Each row is a point. Two turns around zero, p and q, are shown by what they do to some points. Where does a point land after both, in the order given? Backwards means that the second turn is done in reverse. Each puzzle has new turns, and all numbers are rounded.
(in the rows, 128 means zero)

Turn p:
[134 162] => [149 101]
[137  78] => [ 85 155]
[114 145] => [150 127]
Turn q:
[ 93 126] => [149 100]
[112 143] => [125 106]
[155 155] => [ 91 135]
[141  71] => [168 171]
[139 145] => [108 128]
Where do these land?
q, then p backwards: [ 93 165] => [172 153]
p, then q backwards: [156 118] => [131 158]
p, then q backwards: [135 100] => [153 142]

Turn p:
[128  98  72] => [142  93  77]
[149 157 150] => [ 96 143 150]
[120 159 146] => [117 128 163]
[115  98 145] => [158 149 123]
Turn q:
[175 149  88] => [170 128  79]
[170 134 130] => [126 133  86]
[108 153 120] => [141 101 141]
[ 97  91 136] => [114 154 167]
[108 148 159] => [102  98 141]
[111  94 134] => [116 155 153]
Where do these land?
p, then q: [106 164 124] => [ 91 145 138]
p, then q backwards: [125 103 157] => [136 101 102]
p, then q: [ 87 137 138] => [ 95 140 103]
q, then p: [171 150  99] => [102 104  85]
q, then p: [151  86 121] => [100  99 155]

Turn p:
[ 95 154 133] => [107 102 154]
[ 86 124 130] => [138  99 157]
[183 109 101] => [141 155  71]
[149 125 148] => [126 157 129]
Turn q:
[102 100 140] => [168 134 130]
[118 137 140] => [134 112 133]
[ 99 139  95] => [133 118  84]
[194 136 137] => [ 76 149 165]
Where do these land?
p, then q: [162 130  83] => [115 151  78]
p, then q: [137 145 114] => [139 131 107]
p, then q backwards: [ 95  83 146] => [106 100 174]
p, then q backwards: [115 139 103] => [115 155 128]
q, then p: [102 118 163] => [137 171 119]
p, then q: [157 154 160] => [133  80 113]

Turn p:
[122  98 156 155] => [138 108 110  88]
[147 125 146 111] => [136 148 144 112]
[140 132 101 146] => [121 102 143 144]
[ 92 134 151  81] => [139 181  94 133]
[189 106  69 138] => [154  84 194 154]
[115 163 132 144] => [ 89 129 118 133]
[ 91 138 140 121] => [119 144  92 132]
Turn q:
[123 148 107 128] => [138 109 116 144]
[182 134 115 111] => [ 95 150  99 160]
[122 112 111 148] => [142 132 150 144]
[ 91 116 176 134] => [132 121 154  72]
[ 67 104 130 117] => [182 129 141  92]
[182 155 129 130] => [ 79 125 107 156]
Where do these land?
p, then q: [159  83 108 155] => [105 185 138 115]
p, then q: [138 105 121 142] => [120 156 130 126]
q, then p backwards: [ 84 119 150 118] => [147  91 157 134]
q, then p: [125 178 103 128] => [160  82 128 131]
p, then q: [114 130  98 104] => [111 112 153 151]
p, then q: [147 153 189 122] => [143 102  76  94]

Turn p:
[117 128 151 115 113 209] => [114  51 124 145  99 110]
[127 114  93 135 132 155] => [128 119  86 140 117 138]
[163 163  31 116 144 114] => [136 195  87 200 111 157]
[119 123 151 147 103 125] => [153 112 142 105 129 123]
[115 132 148 141 132  99] => [137 139 145 109 154 118]
[115 107 119  76 118 117] => [100 152 124 113  90 103]
[115 131 150 140 151  99] => [123 140 142 112 166 120]
[124 133 158 131 124  97] => [134 139 160 107 144 120]
[157 120 149 152 135 138] => [127 106 140 122 141 163]
Turn q:
[136 143 110 110  87 159] => [127 112 146 161  86 115]
[101 143 124 122 189 123] => [128 125 105 133 165 181]
[134 193 112  97 117 101] => [108  99 149 111  85 178]
[105 106 138 129 115 135] => [138 111 126 134 145 103]
[133 121 104 144 111 119] => [108 137 152 130 130 114]
[137 140 142 180 110 112] => [148 152 171 100 133 120]
[105  69 121 106 143 147] => [115 117  86 158 161  96]
[174 109 172 135 152 128] => [152 171  89  98 118 118]
Where do these land?
p, then q backwards: [ 95 120 128 149 150 118] => [114  93 145 134 144 114]
q, then p: [180 149 149  80 170 158] => [178 122  94 175  77 138]
p, then q: [189 134  92 150 145 121] => [166 157 148 182 119 140]
p, then q: [106 150 140 128  93 139] => [118 143 124  90 118 104]
p, then q backwards: [ 97 121 158 126 100 106] => [133 119 158 152  94 106]
q, then p backwards: [113  85 122 154 139 137] => [ 98 155 125 136 159 110]
p, then q: [116 137 107 109  98 117] => [120 127 155 106 101 126]
